Each row is a point. Each copy is the shape, with its points in the same order, stretched, turned, moved and blurred by noise. Say if it was mirrored as well.

Shape, 8 rows:
-40 8 19
10 20 5
-6 -25 -12
39 9 -37
19 -6 -34
-19 10 11
31 -11 -15
14 36 31
Copy 1, 8 rows:
-40 26 -11
14 13 27
15 -11 -24
73 8 22
49 9 -3
-20 16 1
49 -19 13
-12 14 58
Copy 1 is: only turned
Copy 2, 8 rows:
30 -12 48
-9 22 21
4 -14 -15
-13 42 -36
-3 25 -37
13 4 30
-21 16 -28
-26 19 59
Copy 2 is: mirrored
Copy 3, 8 rows:
-49 -18 -37
-12 20 3
-4 -27 14
11 22 56
3 1 44
-33 -6 -18
23 8 35
-11 39 -20
Copy 3 is: mirrored

Shape, 7 rows:
-31 15 25 2
14 4 1 26
23 -42 -5 22
-19 34 -17 -42
27 -44 -40 21
-12 -7 -5 -9
17 -7 50 17
Copy 1 (7 x 4):
-14 -15 27 -10
16 -13 -8 16
45 -34 -25 2
-48 37 -10 -43
33 -32 -51 -2
-7 -10 -6 -25
50 -7 24 18
Copy 1 is: only turned
Copy 2:
4 -25 29 -19
-31 -13 -14 -5
-6 -19 -58 19
17 32 39 2
-16 -6 -61 51
6 -5 0 6
-2 -28 -30 -38
Copy 2 is: mirrored

Shape, 11 rows:
17 -3 -4 -30 -6 -47
10 -5 -31 -27 18 -29
-53 -29 -13 20 18 6
-37 -18 -20 -62 13 -18
17 3 -6 -32 1 -14
-31 -8 -15 25 9 31
-36 16 4 34 23 15
-20 5 -27 -25 -3 -52
11 23 2 -59 -12 -21
-4 -8 31 26 29 6
16 -3 43 -8 -33 35
Copy 1:
-19 0 -20 19 48 -11
-13 -5 -21 30 43 17
-35 -30 -39 35 -28 22
-75 -21 -17 15 34 38
-1 8 2 14 34 4
-5 -10 -24 32 -38 31
-12 22 -29 40 -39 13
-42 -6 -57 17 46 13
-22 25 2 -12 51 10
-7 14 -2 49 -29 -17
13 8 37 -15 -28 -24
Copy 1 is: only turned
Copy 2 (11 x 6):
43 -11 -15 17 -18 -22
17 -7 -24 -6 1 -31
-43 12 24 17 36 -40
15 -9 24 -35 17 -42
26 -2 -7 1 -1 -7
-42 10 11 20 20 -8
-33 40 -4 26 24 -22
20 -2 -3 -2 -8 -49
57 9 -7 -18 -14 -12
-6 19 -4 41 35 -13
17 18 24 20 2 46
Copy 2 is: only turned
Copy 3 (11 x 6):
7 -19 3 -56 28 -13
-25 0 -11 -39 20 -24
5 4 -44 46 5 -40
-42 -60 -37 -7 28 -35
-8 -23 8 -29 4 -9
6 12 -33 48 -13 -14
14 16 -12 63 22 -5
-14 -12 -30 -33 50 -13
-18 -48 14 -37 26 18
37 7 18 33 2 -33
46 -40 14 8 -40 19
Copy 3 is: mirrored
Copy 4:
25 32 -15 3 -10 11
12 18 -32 -7 27 5
-64 -13 -4 8 29 -14
-25 62 -15 7 37 10
21 19 -2 -6 11 11
-40 -34 13 -3 37 -21
-35 -23 18 26 26 -38
-5 37 -32 -5 -7 -16
27 67 4 -7 11 9
-14 -31 20 38 24 -10
8 -1 61 3 6 20
Copy 4 is: mirrored

Shape:
-27 -23 55 24 10 -17 -20 16
-19 12 -19 21 21 -38 -22 13
27 19 -11 9 20 16 -18 7
-16 10 -22 20 23 12 0 7
-22 -11 -18 23 -52 10 -17 13
-25 26 -14 -16 5 9 29 6
4 -9 -17 22 -3 -16 -18 -9
47 -4 -24 14 -14 6 -15 7
-7 -23 -31 0 24 18 -1 15
-21 -1 21 -50 29 6 -20 6
-24 17 -22 24 -13 11 -26 17
-13 20 20 -15 12 16 -23 -160
-18 15 -14 21 28 12 -15 -1
-15 18 -25 20 24 5 22 6
Copy 1 (14 x 8):
-2 -31 37 -52 -5 -32 -14 56
-23 -10 -21 -8 -6 -16 -18 55
8 -4 8 15 9 38 -16 23
-20 -28 -11 14 21 14 -9 22
22 -17 -13 38 19 -54 35 16
-35 -16 -12 -5 1 20 44 -15
7 5 0 13 6 -24 -23 19
30 8 12 42 -6 6 -10 11
3 -44 -32 -2 7 22 -25 -9
-12 10 -4 -61 15 51 2 11
0 -23 -22 25 27 -16 12 33
-47 104 64 -29 123 5 -32 -34
-22 -23 -5 5 36 19 -16 32
-33 -31 -16 3 7 16 -4 4
Copy 1 is: mirrored
Copy 2, 14 rows:
-4 -8 37 4 24 9 -8 -30
-27 38 -5 17 3 31 -20 -9
33 19 -15 5 2 12 -34 13
11 9 -16 -5 -2 42 -13 -3
15 0 36 4 -51 51 -29 -24
9 13 -12 -24 -25 27 22 -3
-3 10 -5 19 -17 19 -34 -9
37 11 -3 35 -31 20 -40 12
7 -12 -13 7 -10 39 -16 19
-16 2 16 -33 5 -9 -7 22
11 20 13 -9 -23 49 -34 -12
-30 -37 -55 -72 -20 -88 -66 -56
3 9 -17 -13 5 29 -28 -8
12 9 -29 -1 -6 36 4 -10
Copy 2 is: only turned
Copy 3, 14 rows:
-47 -14 0 -33 -27 12 -19 -38
-27 -10 -5 8 13 -44 -14 10
15 5 -25 13 33 -1 -3 10
-14 -27 -4 3 17 -12 2 29
23 10 -7 -20 -62 -40 -13 26
-30 -1 13 -1 5 1 36 30
14 -7 3 11 -6 -38 -21 -5
40 14 -32 30 -2 -27 -2 -7
3 -37 -9 -9 5 -21 30 9
-24 4 17 -51 32 10 39 -12
5 0 -12 -16 -14 -30 -8 41
64 7 130 -25 81 31 -60 5
-10 -19 -3 -5 23 -6 -9 24
-24 -24 -2 23 11 -12 10 26
Copy 3 is: mirrored
Copy 4:
-56 5 42 19 13 0 -53 -14
-26 49 -1 11 -2 -30 -12 -2
-3 29 20 5 -9 25 7 -7
-35 30 18 7 -9 3 7 14
-29 -7 1 6 -54 -15 -19 0
-24 -5 34 -9 -1 -20 25 4
-23 17 -10 22 -7 1 -12 -2
16 16 -4 13 -26 15 -4 -6
-25 15 17 -14 -1 13 -5 31
-40 -10 37 -40 39 14 -7 -12
-29 29 9 0 -45 -5 -2 -2
-88 -44 -27 38 32 56 40 -56
-41 33 21 4 -4 10 6 3
-23 24 30 16 -8 -7 22 16
Copy 4 is: only turned

Shape:
-16 -9 11 72 -41 14 -7 6 -6
4 -19 2 53 13 -2 17 -13 -55
23 39 9 -17 23 -4 -5 -20 40
-16 2 -37 -44 20 -24 -10 -24 -16
28 34 0 -42 -10 22 -6 14 17
15 66 -13 -37 23 -14 7 -8 26
-19 5 29 -15 19 -13 27 -40 -11
15 -15 -23 27 -9 22 16 12 22
1 1 -6 -19 -13 -32 17 -9 3
-35 -16 -33 18 -7 30 13 -18 -14
12 -28 -13 38 9 39 -26 -34 1
-45 -9 18 -16 44 -21 4 -4 -7
Copy 1, 12 rows:
-35 6 -49 1 -13 -47 -38 -5 3
-13 8 -21 -10 14 -33 -47 -58 -14
21 26 29 -8 13 26 26 6 43
28 -27 19 -46 34 45 -14 -10 -2
43 -6 -18 1 -16 16 26 1 21
25 -6 35 -19 5 33 29 -9 56
0 23 0 -57 15 22 4 -34 -3
0 -2 -10 21 17 -39 12 9 -2
9 -13 19 -44 -4 7 2 6 8
-16 -21 -60 -17 36 -19 -9 -19 -9
15 24 -40 6 43 -31 -31 -4 -7
-21 7 25 -29 19 57 -4 -22 -21
Copy 1 is: mirrored
Copy 2, 12 rows:
-27 6 -9 -60 -45 53 29 -14 -15
-13 -23 -32 17 -4 31 61 10 -59
15 34 41 22 -7 -27 -18 -38 45
9 -18 -5 35 60 3 -11 -34 -4
-7 19 39 9 -24 -23 -57 11 16
38 25 13 40 -8 -16 -35 -32 47
9 -6 33 44 19 25 48 -14 23
-18 15 -1 -47 2 -5 11 11 13
-2 -27 -7 6 -5 -11 14 -17 33
-4 0 13 -27 38 58 35 3 -19
-23 12 34 -39 26 8 20 -14 -50
-22 22 3 61 53 28 29 -31 37
Copy 2 is: mirrored

Shape (14 x 11):
37 22 15 -34 -14 -14 12 7 11 11 35
29 -1 -11 -25 -15 0 1 27 -22 2 -35
-17 -36 -12 13 25 11 -29 21 -15 6 -11
-40 24 -14 -9 16 18 8 -46 14 -36 -2
-56 11 -18 18 21 30 -31 34 -7 37 -18
-10 30 8 7 9 16 17 -49 52 -20 -10
-13 25 -6 5 0 13 37 -37 24 -14 4
7 -11 -29 -45 26 4 -24 21 -5 28 -17
-21 37 6 -1 55 7 11 -25 23 -42 -25
-38 -14 -24 -9 36 6 11 29 17 8 -23
18 4 -1 -29 -19 -32 6 18 -30 6 4
24 -4 13 -47 -15 -46 -4 5 -4 30 -15
-20 26 -58 30 6 -22 -31 5 27 6 19
12 24 11 -31 -46 -19 1 1 31 -25 20
Copy 1, 14 rows:
-14 -24 27 18 -23 -2 -23 -24 -18 23 9
11 -27 -36 -7 -37 21 0 -2 8 19 -6
6 19 -29 13 -12 9 25 39 5 -29 -12
-33 -25 -5 -4 64 25 -39 36 0 -17 9
-17 45 -8 1 -3 45 -4 40 14 -47 -29
-30 -37 25 -22 48 3 -37 19 6 -5 -22
-18 -22 2 -20 47 8 -37 -8 1 -12 -1
-16 -6 -42 12 -32 18 -2 29 -33 -6 -32
-3 -23 -7 -9 69 32 -24 65 -31 12 -16
1 18 -55 6 17 -4 -14 17 -11 -6 -41
-13 -12 -17 14 -22 14 -8 -26 7 24 19
-48 -23 -19 5 -34 3 5 -25 10 40 -4
-23 -23 10 42 35 31 3 -2 -3 -47 -29
-24 -60 18 28 0 2 -50 -20 21 9 -5
Copy 1 is: mirrored
Copy 2, 14 rows:
-23 -21 -17 39 29 4 47 27 -19 15 18
12 -18 19 9 -18 -7 -25 24 13 52 -9
-16 -39 40 -26 22 -18 -47 -27 -23 9 0
-27 8 -23 -38 31 -26 -1 -44 29 -16 -35
-45 -41 27 -29 58 -33 -89 3 28 -24 -11
12 -23 -34 -21 24 -47 9 -41 16 -40 -10
1 -1 -20 0 20 -18 8 -21 22 -32 0
0 -23 -12 -13 45 -6 -32 4 -20 48 -21
15 -20 -4 -36 40 -31 15 -27 37 -32 -47
21 -32 20 2 69 -18 -39 -34 28 6 -9
-18 10 17 31 8 -7 16 41 -1 40 0
18 5 -13 23 33 -33 7 43 -17 55 8
-49 -36 -8 24 32 -54 -12 -37 -23 -38 -70
-38 -25 -19 38 11 -31 46 -16 24 35 -1
Copy 2 is: only turned
Copy 3 (14 x 11):
-1 12 3 -6 26 9 -7 -5 -27 -25 43
-10 3 -6 -35 -9 -26 -34 26 -36 24 10
-22 -10 -30 35 -11 -23 27 25 -4 21 -8
29 34 -45 1 49 9 -11 -18 44 11 -6
-35 -29 -63 9 -21 -4 23 59 27 32 25
23 25 -14 11 44 30 -24 13 53 -28 -8
41 14 -3 3 38 32 -25 9 43 -6 13
-46 7 -48 -2 -13 -57 -22 -1 -18 16 18
8 11 -16 -10 59 -13 -4 -10 59 -9 -14
-46 -5 -21 14 -10 -18 -1 24 29 43 19
4 16 -1 -17 24 -14 -9 18 -49 29 35
-35 31 -10 1 33 -27 -17 35 -62 18 41
19 38 -39 4 -36 -16 13 32 37 1 50
-11 54 -3 -14 18 25 -8 5 -14 -1 31
Copy 3 is: only turned
Copy 4 (14 x 11):
21 -30 -2 -26 8 27 -17 -24 -15 14 0
24 -13 -3 18 31 13 31 -11 -7 5 -38
15 48 19 23 5 -6 34 10 -23 -17 -18
-44 -12 -27 27 -6 -41 5 6 -8 -20 46
-9 14 -15 24 -31 -4 78 26 -52 -24 -28
-54 -25 -3 -14 -24 -39 17 -12 17 -6 50
-55 -26 0 7 -26 -21 0 -1 -1 -15 31
26 6 -8 4 51 12 42 14 -44 -7 -30
-41 -19 -4 16 11 -61 35 -32 4 -51 44
-11 8 6 28 15 11 52 25 -18 -52 0
38 -11 -7 2 14 24 -11 -2 -10 -8 -36
39 -9 -13 -37 31 35 8 1 11 -3 -40
24 -34 15 -1 -42 -26 24 49 -38 -31 12
29 -47 -32 -9 -6 20 -15 -10 18 13 29
Copy 4 is: only turned

Shape (17 x 12):
5 32 3 7 -19 -3 1 -6 -9 22 13 -31
11 20 10 -10 37 -14 13 -14 -29 25 -12 3
-30 27 28 2 7 2 35 8 20 16 -8 -13
-14 -5 -1 -31 -8 17 40 -40 -6 -1 10 -25
-32 21 3 -8 -2 16 25 0 -18 32 -19 -18
42 9 -78 -31 -24 -25 -3 8 2 -6 -5 52
-8 -11 0 -19 5 2 4 -36 16 6 -25 -30
-26 19 -16 36 -9 34 10 16 23 -86 -18 32
11 11 -1 34 -15 69 -4 3 28 -37 -11 34
54 -36 -60 -32 -21 -8 -8 37 -5 -3 -31 38
-36 -18 10 6 8 6 -2 5 -4 -7 30 -8
6 -12 28 -1 -10 -4 49 -23 -4 -1 10 -4
51 -15 -50 -41 -31 -17 14 33 16 2 -19 27
43 2 -63 -5 -16 -36 -21 20 41 27 -23 65
11 10 -12 10 27 4 32 1 10 4 3 -42
-7 -9 -26 33 -12 -5 29 -10 -10 17 -18 -1
-25 10 -4 -5 31 22 42 -15 0 42 23 -17
Copy 1:
25 4 -23 22 -6 23 3 11 20 6 5 3
-6 9 5 32 -18 -19 13 1 -15 -2 1 34
2 5 26 33 6 13 -8 29 9 20 7 9
23 -5 24 19 -12 9 20 1 34 12 -27 2
10 2 29 40 -1 17 14 18 -7 -11 1 3
27 30 -32 -4 -21 -32 16 21 -22 -5 -40 -52
1 12 11 8 11 0 10 -4 29 -10 -19 10
12 22 26 1 -30 -35 -21 23 42 12 40 -64
36 -6 10 15 -10 -42 -32 24 57 -17 16 -51
18 21 -9 -7 -14 -26 -19 -6 -35 -33 -53 -51
-9 -29 19 -1 -10 -1 3 -2 -2 4 17 1
-1 -17 10 27 -23 13 -15 11 33 21 -33 -1
30 27 -13 0 -4 -10 -18 10 -20 -4 -60 -48
-3 24 -39 4 13 -33 -4 31 -29 -17 -45 -48
8 14 1 32 10 0 0 -16 13 25 3 -3
-17 -4 0 45 -10 19 -1 6 4 -6 -20 -39
3 -25 27 47 10 -2 28 3 -6 15 -2 14
Copy 1 is: only turned
Copy 2, 17 rows:
-10 -27 -5 -10 -4 -28 -8 -37 -11 27 23 -39
-14 -29 17 -3 15 -11 -25 -51 15 48 -7 -5
-30 -17 5 -22 -3 -14 -10 11 -3 45 -18 -50
-36 -17 16 25 14 -74 -20 -29 -10 21 -2 -27
-6 -38 16 -20 15 -47 -23 -25 -21 35 -15 -25
54 -10 7 100 17 -14 15 10 -32 27 -5 40
-37 -29 11 14 19 -27 -39 -6 1 6 19 -2
1 40 -45 3 44 -32 98 59 10 -42 -32 -8
-16 30 26 -10 16 -28 73 29 -15 -65 3 -10
45 -10 29 97 13 -9 -12 -5 -45 -35 -20 57
-25 -28 0 -9 -14 -52 16 3 24 -4 -8 -26
-49 -19 17 22 6 -24 2 -39 -9 24 -25 -41
29 0 19 99 -1 -7 -21 5 -47 0 -16 31
38 -29 30 81 4 45 0 43 -31 24 10 32
6 5 2 6 20 -36 -26 -27 23 19 3 -55
16 -47 13 20 47 -23 4 -26 -15 13 -24 -37
-7 -28 48 -11 -1 -70 -25 -25 12 48 -5 -59
Copy 2 is: mirrored
Copy 3:
-40 29 -8 -18 5 -10 -18 -15 -10 2 -9 -14
-10 -7 -18 25 0 9 -21 5 -15 -21 -28 -6
-23 -9 -12 -37 5 14 -36 -39 -15 11 -2 27
-28 23 -33 -5 -20 -17 -39 -7 -47 -11 16 30
-33 -16 -29 -16 -8 -3 -22 -30 -11 11 -13 -4
0 29 -62 -1 -23 44 -31 46 39 -30 -5 21
-6 21 -33 4 -28 -21 -15 -8 -27 -2 -32 36
60 -13 -27 -59 -37 7 -36 -50 53 -16 36 43
34 -11 -7 -69 -52 20 6 -23 31 -19 30 37
17 2 -76 -15 -13 34 16 47 43 -15 0 32
-31 9 -10 11 13 -27 -9 -17 15 -4 18 18
-25 -7 -11 -33 -2 -20 -37 17 -27 -9 15 28
-5 14 -68 -37 -14 50 -5 34 17 -13 -2 39
-8 16 -36 -16 -21 54 -17 43 67 -11 -45 41
7 21 -18 -11 -13 25 -14 -9 -33 19 12 30
-5 -14 -25 -22 -22 -13 -29 9 19 24 -8 11
-44 3 -9 8 -13 13 -31 -8 -38 16 12 25
Copy 3 is: mirrored
